Each row is a point. The last column is the point's height on a tilted bowl or saddle (a function of degree 2), plus a little noise. Count its main directions that bend up, bend down and stay straight.
(in the rows, 128 means zero)

Points:
[[136 107 117]
 [174 174  60]
 [126 110 118]
 [ 65 133  97]
 [161  99 106]
 [100 116 116]
 [ 93 149 122]
 [189 116  69]
 [ 64 123  91]
 [122 176 117]
 [ 12 160  40]]
Directions: 0 up, 1 down, 1 straight

Points, 16 rows:
[[ 71 103 128 177]
 [114  79  60 147]
 [137 178  80 152]
 [131 104 113 178]
 [146 115 108 180]
 [115 113 118 181]
 [121 143  71 168]
 [147 110  60 159]
 [156 144 240 111]
 [179 127 165 172]
 [ 99 130 138 182]
 [117 110 186 158]
 [130  73 149 157]
 [168 249 161  58]
 [ 53  60 135 139]
 [102 102 147 173]]
Directions: 0 up, 2 down, 1 straight

Points:
[[149 137 100 125]
 [ 70 165 161 144]
 [141 200 190 174]
 [150  85 158 138]
 [ 86 127 148 124]
 [103 105 197 143]
 [ 85 119 218 162]
 [123 130  99 120]
 [101  39  22 249]
 [151  66  99 158]
 [ 46 163 164 160]
 [167 117 177 138]
 [140 111 140 120]
 [ 94 113 170 129]
 [151 123 117 122]
 [152 155  98 130]]
Directions: 3 up, 0 down, 0 straight

Points (24 x 5):
[[123  70  66  80 191]
 [120  79 129 175 163]
 [ 52 104 166 119 167]
 [126 131 152  81 154]
 [206  95  91  81 189]
 [144 180  99 163 157]
 [104 129 189 115 157]
 [130 109 182  88 163]
 [190 115  62 118 179]
 [123  75 170 138 162]
 [146 103  99 139 155]
 [115 101 116 171 155]
 [ 81 141 194  78 172]
 [142 232 180 120 185]
 [129 192 104 219 181]
 [ 44 113 182 155 173]
 [ 11 149  94 111 197]
 [163 174 107 107 156]
 [111 189 144 131 152]
 [152 173  85 161 160]
 [ 85 151 137  66 164]
 [184  70 120 125 174]
 [141 137  92 149 151]
 [ 44 130 137 147 164]]
Directions: 4 up, 0 down, 0 straight

Points:
[[107 142 124 103 194 157 109]
 [ 89 121 130 103 164  78  91]
 [127 103 140 104 105 130 116]
 [110 134 227 206 112  97 104]
 [193 121 133 104  59 108  82]
 [182 147 194 217  99 175 126]
 [ 56  64 205 107 130 178  44]
 [104 159  91 154 175 109  96]
 [170  92 221  84  19 131  48]
 [155 189 142 108 132  69  77]
 [145 107 128 110 149  90 102]
 [130  70 173  72 135 116  96]
 [212 138 198  64 141 139  53]
 [111 195 160 109 142  98  84]
 [107 150  58 140 100  85  95]
 [116 105 131 187 162  81  96]
 [109 194 116 115 219 101  75]
 [130 140 138  89 140 133 114]
 [133 160 162 108 109 162 103]
 [ 82 190 145 125  99 133  97]
 [195 161 122  97  82 160  78]
 [130 170  62  80 119  98 102]
 [137 130 111 108 183  89 100]
 [155 182 117 158 102  55  84]
 [125 162  63  58 176 249  71]
 [181  61  72 129  84 172  72]
 [186 138 194 129  83 109  84]
 [105  77  74  95 141 134 120]
 [ 45 193 176 160 122 124  65]
 [ 84 140 132 165 164  51  69]
 [137 180 166  62 166 107  81]
 [100 121  83  81 106 189 121]
 [133 111 119 223 126 147 119]
 [174 124  82  77  45  50  72]
 [101  94 171 113  75 185  93]
 [101 102 127 139 137  95 102]
 [145 146 101 145 159 102 103]
 [109 128  53 156  96 101  95]
 [157 145 184  96 179 147  95]
 [177  76 103  63 143 182 108]]
Directions: 1 up, 4 down, 1 straight

Points (41 x 7):
[[113 151 145  82 146 137 163]
 [221 143 121  33 152 134 185]
 [184 103 133 147  53 159 170]
 [154 132 126  77 123 200 179]
 [140  70 163 140 180 138 144]
 [118 126 195 118  65 155 163]
 [241 150 103  77 209  79 215]
 [ 68 157 205 157 160 125 162]
 [134 112 126 112 102  97 148]
 [ 91 153 115 164 140 142 149]
 [176  65 122 114 168 163 161]
 [ 92 168  83 143 240 166 142]
 [102 119 149 140 187  63 188]
 [125 132 144 162  68 127 124]
 [151 164 147 164 190 103 153]
 [100  33 203 214 146  76 153]
 [122  51 159 116 141  51 217]
 [ 96 100  74 134 179  59 179]
 [194 104 113 153 172 122 167]
 [ 87  99 133  81 175 135 160]
 [210 150 176 108 214 114 193]
 [109  81 181 128 114 119 172]
 [142 109 136 165 177 148 134]
 [157 131  86 133 127  84 144]
 [121  60 115 133 100 105 181]
 [221 197 126 189 164  84 160]
 [126 142 139 140 121 150 142]
 [117 177 157  12 187 166 216]
 [ 90 175 117 105  99 210 188]
 [185 122 165 184  82  30 119]
 [136 126 135 137 142 121 145]
 [171  95  64 103 171 129 143]
 [ 51 153 166 186  54 220 203]
 [124 140  57 144  56  94 110]
 [ 94 146 140 138  66  60 115]
 [130  89 104 180 106 164 167]
 [119 102 113 148 171 144 141]
 [ 98 118 116  56 131 149 158]
 [117 150 211 119 127 136 159]
 [167 114 136 151  75 116 138]
 [148 132  65  84 133  69 126]]
Directions: 4 up, 2 down, 0 straight
